Rows are points. Each copy is the shape, with its points in the same order, stretched, turned, moved and blurred by noise. Is it also mirrored, or only turned?

Shape:
0:  3.2 -2.8  4.0
1:  4.1  3.6  1.0
2: -2.8  0.9 -3.1
3:  4.2  0.5 -3.3
4: -2.1  3.3 -3.0
5:  1.6  2.8 -1.8
6:  2.1 -3.3  0.0
7:  0.1  0.4  3.8
8:  0.9 -1.7  7.3
Copy 1 (9 x 3):
0:  6.6 -1.8 -1.5
1:  2.7  6.1  0.2
2: -5.9 -1.5  2.2
3: -2.4  3.3 -4.9
4: -5.3  1.7  3.6
5: -2.4  4.6  0.3
6:  1.5 -2.6 -3.4
7:  3.8 -1.3  4.0
8:  9.0 -2.7  4.0
Copy 1 is: only turned
Copy 2, 9 rows:
0: -5.2  1.0  4.4
1:  2.5 -2.4  2.9
2: -0.5  1.3 -3.4
3: -1.0 -4.1  1.4
4:  2.5  0.2 -3.0
5:  1.6 -1.5 -0.4
6: -4.7 -0.1  1.7
7: -1.0  2.3  2.1
8: -3.4  3.7  4.1
Copy 2 is: only turned

Shape (8 x 4):
0:  0.4 -2.3 -2.3  0.3
1: -3.7 -1.9 -2.2 -2.2
2: -4.7  4.2  0.6 -2.3
3: -2.1 -0.8 -1.5  1.6
4:  3.9 -3.1 -3.1  3.7
5: -0.7  2.9 -2.1 -1.6
6:  1.0 -4.1  2.4 -2.2
7:  0.0  6.3  2.3  4.3
Copy 1, 8 rows:
0: -3.2  2.4  0.0  1.0
1: -3.0  2.7 -5.3 -1.0
2:  2.2 -0.7 -5.8 -3.6
3: -0.9  3.0 -1.6  0.5
4: -3.9  3.0  5.7  2.1
5: -1.0 -1.0 -0.4 -3.8
6: -3.0 -1.2 -2.1  2.6
7:  6.1 -0.8  3.7 -2.1
Copy 1 is: mirrored
Copy 2 (8 x 4):
0:  1.6 -3.3 -2.2 -2.1
1: -2.8 -3.8  0.9 -5.6
2: -6.7 -1.3  4.9 -0.6
3:  1.0 -4.5  1.5 -0.5
4:  7.1 -4.4 -4.6  1.3
5: -4.1 -2.8  0.3  0.4
6:  1.5  3.8 -1.8 -4.5
7:  0.9 -1.1  4.8  9.2
Copy 2 is: only turned
Copy 3:
0: -0.3 -1.6 -2.3 -1.1
1: -4.2 -4.1 -2.6  2.6
2: -6.1 -2.3  0.5  6.4
3: -3.3 -1.7 -0.3  0.2
4:  2.1  1.3 -0.2 -5.8
5: -2.9  0.7 -1.8  4.0
6:  3.8 -4.8 -0.4 -1.4
7: -3.1  2.3  4.9  2.1
Copy 3 is: mirrored
Copy 4, 8 rows:
0: -3.5 -2.1 -1.8 -1.9
1:  0.3 -2.5 -4.7 -4.4
2:  5.4  2.1 -1.0 -5.5
3: -1.1  0.0 -3.6 -1.3
4: -8.5 -2.3  0.1 -0.2
5:  0.7  1.2  1.8 -6.7
6: -0.4 -5.9  1.0  2.1
7:  1.2  7.9  1.9 -0.3
Copy 4 is: mirrored

Shape, 9 rows:
0:  4.2  3.4  2.4  4.9 -2.5 -4.2
1: -1.7  1.3 -6.6 -1.3 -6.8  2.2
2: -6.3  1.8 -4.5  3.5  1.5 -3.7
3:  3.1 -3.8  0.7 -1.2 -0.1  0.0
4:  0.0 -0.5 -0.5  0.6 -4.5  2.2
5: -1.7 -2.0  2.7 -2.2 -1.1 -4.5
6: -4.8  1.1 -0.1 -1.0  0.0 -1.3
7:  4.3  4.5  0.1 -2.3  3.0 -2.2
8:  0.0  0.9 -0.5 -0.9  0.7 -2.3
Copy 1, 9 rows:
0:  2.7  0.2  0.6  5.1  0.4 -3.2
1: -3.9 -2.4  5.4  3.0  4.2  2.5
2: -2.0  5.3  2.9 -1.9  6.3 -2.3
3:  0.9 -4.2 -0.7  0.4  1.8  0.2
4: -1.2 -3.0  3.5  1.8  0.5  0.0
5:  3.4 -0.4  3.5 -1.4  2.5  0.2
6: -0.6  2.6  3.7 -2.5  2.4  0.8
7:  0.7  2.3 -3.2  1.6  1.7  3.1
8:  0.6  1.1  0.5 -0.4  2.7  0.8
Copy 1 is: mirrored
Copy 2, 9 rows:
0: -9.9 -5.3  3.4  5.2  0.2  3.2
1:  2.5  0.5 -5.3 -7.1 -6.4  7.9
2:  0.5  0.0 -5.9  2.9 -9.7 -4.9
3: -3.3 -1.9  0.6 -3.7  4.5  3.6
4:  0.0 -0.8  1.4 -4.1 -1.3  5.6
5: -5.1  3.1  3.8 -1.3 -1.4  0.2
6:  1.1  2.8  0.9  0.0 -5.3 -2.3
7: -4.5  2.2  0.2  5.5  0.9  1.3
8: -2.3  0.6 -0.1  1.5 -1.3  0.9
Copy 2 is: mirrored
Copy 3:
0: -2.5 -2.4  4.7  0.2 -1.1 -5.3
1:  8.8  5.1 -1.9  0.2 -2.5 -2.4
2: -1.5  0.1 -8.4  5.1 -6.8 -2.2
3:  2.1 -2.6  3.6  3.7  1.3 -0.4
4:  5.1  2.0  4.0  2.3 -2.6 -1.7
5: -1.3 -0.8  0.0  7.6  1.3 -3.6
6: -0.8  2.5 -3.9  5.1 -1.9 -0.6
7: -5.6  0.0 -0.3 -2.2  3.9  0.8
8: -1.5 -0.3 -1.2  2.8 -0.4 -0.8
Copy 3 is: mirrored
Copy 4:
0:  3.4  4.3  3.6 -4.1  4.5 -2.5
1: -4.2  9.0  1.3  2.7 -1.4  1.6
2: -5.5  6.1  1.3  4.1  5.9 -4.0
3:  2.0 -0.7 -2.8 -1.3 -1.5  0.8
4:  1.0  3.3  0.8  1.6 -1.9 -1.0
5: -2.4 -2.4  0.2 -2.8 -2.2 -3.4
6: -2.8 -0.6  3.0  1.6  0.4 -2.1
7:  1.2 -1.3  5.7 -4.6  5.1  4.4
8: -1.1  0.3  2.3 -1.3  1.9  0.4
Copy 4 is: only turned

Shape:
0: -2.9  0.4  3.8  1.5 -0.8  2.5  1.2 -4.1
1: -2.7 -0.9 -3.4 -1.6  0.6  4.2 -1.8  1.4
2:  2.8  0.6  0.5 -0.6  1.3  3.5  4.2  2.5
3: -1.3 -3.2 -0.6 -0.6 -0.1  2.3  0.6 -2.8
4: -1.2  1.8 -1.9  1.4 -0.4  2.2 -1.7 -1.5
5: -5.5 -2.0 -4.7  2.0  3.2 -2.5  1.0  4.0
6: -1.1  1.1 -0.9 -0.8 -6.2  3.5  2.9 -5.7
7:  1.4  1.2  1.3 -1.2 -5.3  1.7 -1.3 -1.0
8:  4.8  2.5 -5.1 -0.6  7.3  0.5  2.0  3.5
9: -2.1 -2.1  1.9 -2.6 -4.6  0.0 -0.2 -6.1
10:  4.6 -1.5 -4.5  4.0  4.5  2.0  1.1  4.0
Copy 1, 11 rows:
0:  0.7 -6.9  0.5  0.3  0.8 -1.2  0.7 -3.9
1: -1.1  3.7  1.4 -3.1  4.3  0.2  0.7  0.4
2: -0.4 -3.2 -5.3 -2.4  1.0  0.1  3.6  1.8
3:  0.7  1.1  0.6  2.9  2.3 -2.2  2.3 -0.5
4: -0.3 -0.4  2.3 -3.0  1.1 -2.3 -2.3 -2.2
5:  4.8  6.5  1.2  1.8 -0.2  2.6 -2.8 -3.5
6: -3.0 -2.0 -0.8 -3.6 -0.2 -5.0  4.1 -4.9
7: -5.7 -1.7  1.0 -1.5  0.1 -1.6  1.1  0.7
8:  5.0  2.2 -0.6 -3.9 -0.2  3.3  2.0  4.4
9: -2.2 -1.1  3.5  2.6  0.2 -1.4  4.1 -2.3
10:  1.9  2.5 -5.4  2.2 -0.1 -2.6 -2.2  4.2
Copy 1 is: only turned
Copy 2 (11 x 8):
0: -0.9 -1.7  4.8  0.4  3.4 -3.3  3.1 -5.0
1:  0.9  2.6 -3.3  1.3  1.7  2.6 -3.3 -2.7
2: -1.3  0.9 -1.4 -1.5 -5.0  0.6  4.2 -2.0
3:  0.7 -0.9  1.8  0.8  1.3  3.4  1.2 -4.6
4: -1.3  1.4  1.0 -0.5  2.8  0.7 -1.9 -1.1
5:  5.5  0.8 -5.9 -1.5  1.8  0.8 -0.5  0.6
6: -1.8  3.0  8.2  4.1  3.2  1.8  2.4 -2.3
7: -2.2  0.1  3.2  3.2 -0.2  0.6 -1.5  0.4
8: -4.2  2.1 -6.6 -5.3 -4.9  4.8  3.1  2.0
9: -1.5 -2.8  6.0  5.3  4.1  1.6  1.4 -2.2
10:  1.2  1.3 -3.8 -7.1 -5.1  5.7  0.8 -0.8
Copy 2 is: mirrored
Copy 3, 11 rows:
0:  3.6  1.3 -2.7 -0.9 -4.7 -4.4  2.7 -3.0
1:  0.0  0.3  5.3  0.4 -7.0  4.6  1.0  3.1
2: -3.3 -1.8  6.3 -1.1  2.0 -2.8  2.7  1.5
3:  4.1  0.0  1.8  0.7 -3.2  1.1  3.9  0.1
4: -0.6  3.5  0.8 -0.3 -3.8  2.5  0.7 -1.0
5:  3.3  2.9 -0.5 -1.7 -0.9  2.7 -2.0  9.2
6:  3.1  4.1  3.6  4.6 -4.9 -2.9 -1.1 -6.0
7: -0.7  0.2  2.2  5.7 -3.0  0.4 -0.7 -5.2
8: -5.0 -0.1  7.4 -7.3  6.5  6.0  1.4  3.8
9:  7.8 -0.2 -1.3  4.9 -5.3  0.1  0.1 -6.4
10: -5.9  2.4  6.1 -3.4  7.0  3.6  6.0  6.8
Copy 3 is: only turned
Copy 4, 11 rows:
0:  1.5  3.5  3.5  3.3 -2.2 -1.6 -1.6  2.5
1: -2.2 -1.3 -5.6  2.9 -0.5  1.2  2.1  0.6
2: -4.3 -6.2 -0.8 -0.8 -0.9 -1.6 -0.4  3.9
3: -2.5  0.6 -0.9  0.4  2.7  0.2 -0.2  2.3
4:  0.7  0.8 -1.6  0.8 -1.2  0.5  3.2 -1.9
5:  1.3 -5.1 -9.2  1.6  6.5 -0.9  3.5 -2.0
6: -1.6 -1.3  7.1  2.3 -0.4  3.5  2.9  2.9
7:  1.5 -0.4  4.1 -1.8 -2.7  4.1 -1.3  2.8
8: -6.3 -7.7 -6.9 -6.5  1.0 -4.4  0.5 -5.2
9:  1.3  2.6  5.9  0.4  1.8  3.8 -3.6  3.0
10: -4.4 -4.6 -7.0 -5.4  2.1 -5.1  5.5 -0.5
Copy 4 is: only turned

Shape, 15 rows:
0:  1.4 -3.5  2.1  3.6 -3.1 -0.2 -0.9 -1.5 -5.1
1: -5.3  4.5  1.6 -2.5 -0.1  3.7  3.4 -1.7  0.7
2:  2.4 -4.3  2.4 -2.4  0.3  0.1  0.6  0.3  3.1
3: -1.7  0.0  3.9 -1.3  4.8  1.7  3.1  6.0  1.5
4:  1.2  0.9  1.6  1.5  3.7  5.7  3.5  3.2  2.0
5: -4.1  2.6  6.5  1.2  1.8  1.5 -3.6  3.8 -5.9
6:  2.0  1.5 -3.1 -0.3 -2.1  7.4  4.1 -5.9 -1.2
7:  1.0  0.0 -1.1 -1.0 -0.1 -4.8  4.9  4.1  3.9
8: -4.4  3.9 -3.9 -0.7  2.0 -1.0 -4.0 -1.9  1.5
9:  4.0 -1.5  4.0  0.9 -1.2  1.7 -3.3  0.0 -3.0
10:  0.7  3.6  0.8 -0.1  4.4 -0.4 -1.8 -1.1  4.0
11:  0.6 -0.7  3.1  1.8 -6.1  3.8 -0.7 -0.2 -1.7
12:  1.4  3.8 -1.5  0.3 -0.6  1.9  3.2  1.8 -5.2
13:  3.4 -1.8 -1.7 -1.9 -1.6 -2.5  2.3  0.6  1.8
14: -1.6  2.3 -0.2  0.2  0.5 -4.2  0.8 -1.3  1.3
Copy 1:
0: -0.1 -4.3  7.1  1.4 -0.6 -0.7 -0.2  0.1  0.2
1:  3.0 -2.0 -0.9 -2.1  1.8  8.4  1.5  0.7  5.7
2: -4.2 -2.7 -1.4  1.4  2.5  0.0 -1.7 -0.1  0.0
3: -5.6  0.1 -1.6 -4.1 -2.3  5.1 -0.8 -1.7  3.4
4: -3.1 -1.6  0.9 -6.3  1.1  5.8 -3.5 -2.3  3.1
5: -2.6  0.3  5.5 -2.8 -2.8  2.6  3.4 -1.0  7.9
6:  4.9 -4.8  3.4 -2.3  5.5  6.6 -4.2  2.2  2.9
7:  0.4 -0.6 -3.6 -1.8 -4.1  2.9 -1.7 -0.8 -2.8
8:  5.3  4.0  1.7 -4.5  2.6  4.7  5.1  1.5  2.4
9: -2.3 -3.6  4.8 -0.1  1.2 -2.1 -1.5  0.1  3.4
10:  0.1 -0.6 -0.9 -5.6  2.9  1.8  2.3  1.5  2.5
11:  1.8 -3.7  4.5  1.9  1.7  1.8 -2.2 -3.5  3.4
12:  3.3 -1.4  3.8 -4.5 -3.5  5.5 -3.5  1.6  3.4
13:  0.7 -1.9 -1.2  0.1 -0.7  0.8 -2.7  1.0 -1.8
14:  2.8 -1.3 -0.1 -2.0 -1.0  2.4  3.3  1.9 -0.2
Copy 1 is: mirrored
Copy 2, 15 rows:
0:  0.0  1.5 -7.9 -4.1 -3.1 -3.7 -1.4  1.2  4.4
1:  0.6  4.9  1.8  2.2  4.0  1.1  0.9  7.1 -1.6
2:  1.8 -5.3  1.8 -3.2 -1.6  1.4 -2.1 -1.0  3.6
3:  4.0  2.7  3.5 -1.0 -0.7  5.1  3.3  3.3 -2.3
4:  1.1  4.1  2.3 -3.5 -0.6  2.5 -2.6  2.7 -4.9
5: -1.4  5.8 -6.7  2.7 -2.6  3.1  9.0  7.5 -1.2
6: -2.7  2.3  0.3 -6.1  2.9 -6.0 -7.0  3.4 -2.5
7:  4.3  0.6  5.6  0.7  2.0  1.2 -1.6 -4.2  5.7
8: -0.6  0.5 -0.1  6.2  1.1 -6.3  4.5  1.6 -3.0
9: -3.5 -1.3 -5.4 -3.6 -3.8  0.2 -0.5  1.8  3.3
10: -2.2  0.1  4.2  4.6 -2.8 -0.7  0.1  0.6 -1.2
11: -2.0  0.8 -6.9 -3.0  1.3  0.7 -3.6  0.3  2.2
12: -2.6  6.7 -1.3 -4.2  2.5 -2.3  0.9  3.5  1.6
13:  0.9 -2.9  2.0 -3.1  1.0 -1.8 -3.5 -3.4  6.4
14:  0.8  2.9  1.3  5.3 -0.3 -1.6  0.5  0.6  4.1
Copy 2 is: mirrored
Copy 3 (15 x 9):
0: -1.3 -4.1  5.4  2.2  2.8 -4.6  1.1  0.9 -2.3
1: -1.7 -2.1 -3.4 -1.5 -2.5  6.3  1.7  0.8  8.9
2:  4.1 -2.1  1.5  0.8 -7.0 -1.9  0.6 -2.5 -0.9
3:  6.9  0.1  1.6 -3.5 -3.5 -1.2 -4.2 -2.6  3.2
4:  4.9  2.0  1.9  1.4 -6.5  0.1 -2.6  1.6  6.3
5:  7.1 -4.8  2.6  0.6  8.7 -1.1 -1.1 -0.1  0.5
6: -5.0  0.1 -1.4  4.9 -6.7  1.8  6.0  4.3 10.6
7: -0.4  4.3 -1.2 -7.2 -2.4 -0.6 -2.8 -1.9 -3.0
8: -1.9  1.9 -6.9  6.0  2.8  5.0 -0.8 -0.7  1.2
9:  6.2 -2.9  3.6  4.2  1.3 -3.1  3.3  1.3 -1.6
10:  4.2  2.4 -6.4  4.5 -2.6  2.6 -1.5  2.2  0.6
11:  0.9 -3.5  5.6  1.9 -0.1  2.5  3.6  1.6  0.2
12: -1.1  2.7  0.2 -2.4  4.4 -2.4  2.7  2.3  5.0
13: -0.3  2.2 -0.6 -2.1 -3.1 -1.9  1.6 -1.6 -1.5
14: -2.0  1.0 -4.8 -1.2  1.4  1.5 -1.4  0.7 -1.5
Copy 3 is: mirrored

Shape (15 x 11):
0:  3.0 -1.3  3.1 -1.3 -2.7 -0.5  4.3 -1.4 -2.2 -2.3  1.3
1: -0.1  4.1 -2.1 -0.3  1.9 -3.7 -4.0  1.3  2.5  3.3 -2.5
2:  3.6 -1.5 -4.3 -5.0 -2.0 -5.1  6.3 -2.3  0.3 -1.3  0.5
3: -0.4  2.9  5.1 -0.9  0.3  1.2 -2.6 -4.6 -0.2 -5.4  2.4
4: -3.8  1.5  0.2  3.1  0.7  2.0 -0.9  1.2  4.4 -6.1  0.5
5:  2.0 -3.6  0.3 -3.7 -7.6 -1.8  2.9 -3.6 -4.3 -4.8  2.2
6: -1.6 -3.5  3.9 -4.4 -2.4 -2.5  0.2 -4.3  0.1 -1.3 -1.0
7: -0.2  1.2 -2.9  5.2  2.2 -5.5  0.7  2.6 -1.0  2.0 -2.1
8:  1.2 -2.3  0.0 -5.0 -0.2 -1.2  3.3  1.2 -3.3 -1.0  0.9
9: -4.4  1.6  0.4  2.6  2.0  2.1  0.5 -0.9  4.5 -1.3  3.6
10:  2.8 -0.3 -3.8  1.9  3.1 -0.7 -3.9  1.9  0.8  2.3 -3.4
11: -3.5  0.8 -1.0 -0.8  0.5 -2.8 -2.4 -0.7 -0.1 -1.8  4.2
12: -2.3  3.2 -3.0  0.9  2.4  1.0  0.1 -0.8 -1.3 -0.2 -4.2
13: -4.1  4.8  1.8  1.0 -1.4  2.3 -1.3  1.9  3.5 -2.0  0.9
14: -1.0  2.3 -3.6  1.7  1.2  0.8 -1.5 -0.8  2.2  6.5 -0.7
Copy 1, 15 rows:
0: -2.6  2.4  0.0 -0.9 -3.0 -1.3  1.6  2.9 -3.0 -1.8 -4.0
1:  4.7  1.3  1.5  5.3  5.2 -1.4 -2.4 -4.7 -1.7  3.1  2.8
2:  2.8  0.8  0.1 -0.5 -2.5  1.0  6.5 -5.4 -6.4 -1.1 -4.7
3: -3.9  6.5  1.4  5.7 -3.7 -3.2 -0.4  1.4  2.0 -5.5  0.5
4:  4.9  3.9  1.7  3.4 -4.3 -3.8 -1.8  4.9  4.2 -3.2  6.1
5: -0.4  2.7 -0.5 -1.0 -4.1 -5.6  1.2 -1.3 -2.3 -4.3 -9.8
6: -1.5 -1.2  3.3  4.2  1.0 -1.8  3.3  0.0 -4.3 -5.5 -4.8
7:  3.1 -2.1 -2.7 -0.6  4.1 -2.7 -2.7 -2.1 -2.6  2.2  3.8
8:  0.0  0.1 -0.3 -2.5  0.2 -2.6  5.5 -1.7 -1.8  0.4 -4.2
9:  3.3  3.7  4.1  0.6 -2.2  1.6 -0.7  3.6  4.2 -5.8  7.4
10:  3.3 -4.4 -0.2  1.4  1.2 -2.6 -2.6 -4.8  2.4  5.2  1.6
11:  2.4  4.1  3.6  0.4  0.3 -3.9  0.4 -3.7  1.5 -4.5  2.4
12:  4.0 -0.5 -7.5  3.8  1.6 -0.6 -0.3  0.1  2.8  0.3  2.1
13:  5.2  7.2  2.1  4.2  0.6 -1.5 -3.9  5.2  2.5 -2.4  4.5
14:  5.9 -1.3  0.2  1.1  3.5  3.9 -4.1 -2.2  2.6  0.8  3.6
Copy 1 is: mirrored
Copy 2 (15 x 11):
0:  -2.1  -1.2  -0.2  -3.3   2.1   3.3   1.5   0.8  -7.3   3.5  -4.4
1:   2.2   0.7   1.7  -2.3   0.3  -5.6   2.5  -3.6   7.8  -3.3   1.3
2:   2.8   1.8   4.7  -0.9   9.7   0.6   0.1   2.0  -3.4   4.1  -3.4
3:  -3.5  -0.9  -1.5  -3.5  -1.4  -1.9  -0.7  -6.4  -7.3  -0.7  -1.0
4:  -3.0  -0.6  -1.0   1.6  -2.1   5.0   0.5  -8.8  -1.5  -2.5   3.1
5:  -0.2   3.5  -0.9  -1.9   6.9   4.6   2.3   1.8 -12.6   1.7  -5.1
6:   3.0  -2.4  -3.1   0.5   2.6  -1.8   0.1  -1.1  -7.1   0.1  -5.3
7:   0.5   4.1   2.5  -4.5  -2.2   4.0   1.1  -4.2   7.9   0.3  -2.3
8:   0.7  -1.0   0.6  -3.0   4.6   1.7  -2.2   3.9  -5.0   0.6  -0.7
9:   1.3  -1.9   2.2   0.5  -3.9   2.0   1.6  -5.0  -3.0  -2.1   3.2
10:  -2.6   4.0   1.8   0.3  -1.8  -3.5  -0.4  -0.3   7.1  -2.5  -0.4
11:   1.9   1.7   2.4  -2.5   0.6   0.4   0.0  -4.0  -2.5  -5.8   2.4
12:   1.8   3.2  -0.7  -2.3  -1.4   0.5  -0.6  -2.8   2.1   3.8   1.5
13:   0.2  -2.9  -1.9  -1.6  -1.4   2.2   4.8  -6.0  -2.0  -2.4   4.6
14:   5.0   1.8   2.6  -0.8  -2.8  -4.0   4.7   1.5   3.5  -0.6   1.0
Copy 2 is: mirrored
Copy 3 (15 x 11):
0: -1.0  1.1 -2.8  0.3 -3.6  2.0  2.0 -1.4  3.8 -3.3 -0.1
1: -0.7 -2.1  0.0  1.7  5.0  1.1 -5.8 -1.6 -5.4  3.7  0.0
2:  0.0  3.6 -6.4 -1.0  5.2  1.6  1.1 -4.3  0.5 -5.4  7.1
3: -0.6 -2.2  1.1 -1.4 -7.7  6.1 -1.5  3.8  3.3  1.8  1.2
4: -1.1 -2.2  3.8 -2.9 -1.4 -4.3 -3.2  8.4  0.5 -1.0  2.8
5: -1.0  6.0 -7.5 -4.2 -0.3  6.5  6.9  1.5  6.4 -4.6  0.0
6: -2.4  7.0  0.5  3.0  0.1  6.7  4.1 -1.0  2.3 -1.4  0.4
7:  3.0 -3.7  0.8 -1.5  7.8 -4.0 -5.6 -0.1 -0.1  1.3 -1.4
8:  2.1  2.4 -5.0  2.5 -1.2  1.2  4.1 -2.2 -1.1 -4.4  3.2
9:  0.3 -2.5  5.5 -4.1 -4.3 -1.8 -2.3  1.7 -1.6  0.4  3.0
10: -2.5 -6.7 -1.4  1.8  7.2 -1.7 -2.0 -1.9 -1.8  5.4  0.5
11:  2.5 -1.0  0.2 -3.8 -0.5  3.4  0.3  2.8 -1.8 -1.2  1.6
12:  2.6  1.2 -1.8 -2.9  1.4 -2.7 -4.4 -0.1 -0.7  4.9  3.4
13: -0.5  0.8  2.2 -2.6 -5.3 -1.1 -4.4  5.0 -3.5 -0.2 -0.8
14: -1.1 -1.3  0.3 -3.5  2.3  0.0 -2.6 -6.1 -4.6  6.2 -0.6
Copy 3 is: mirrored
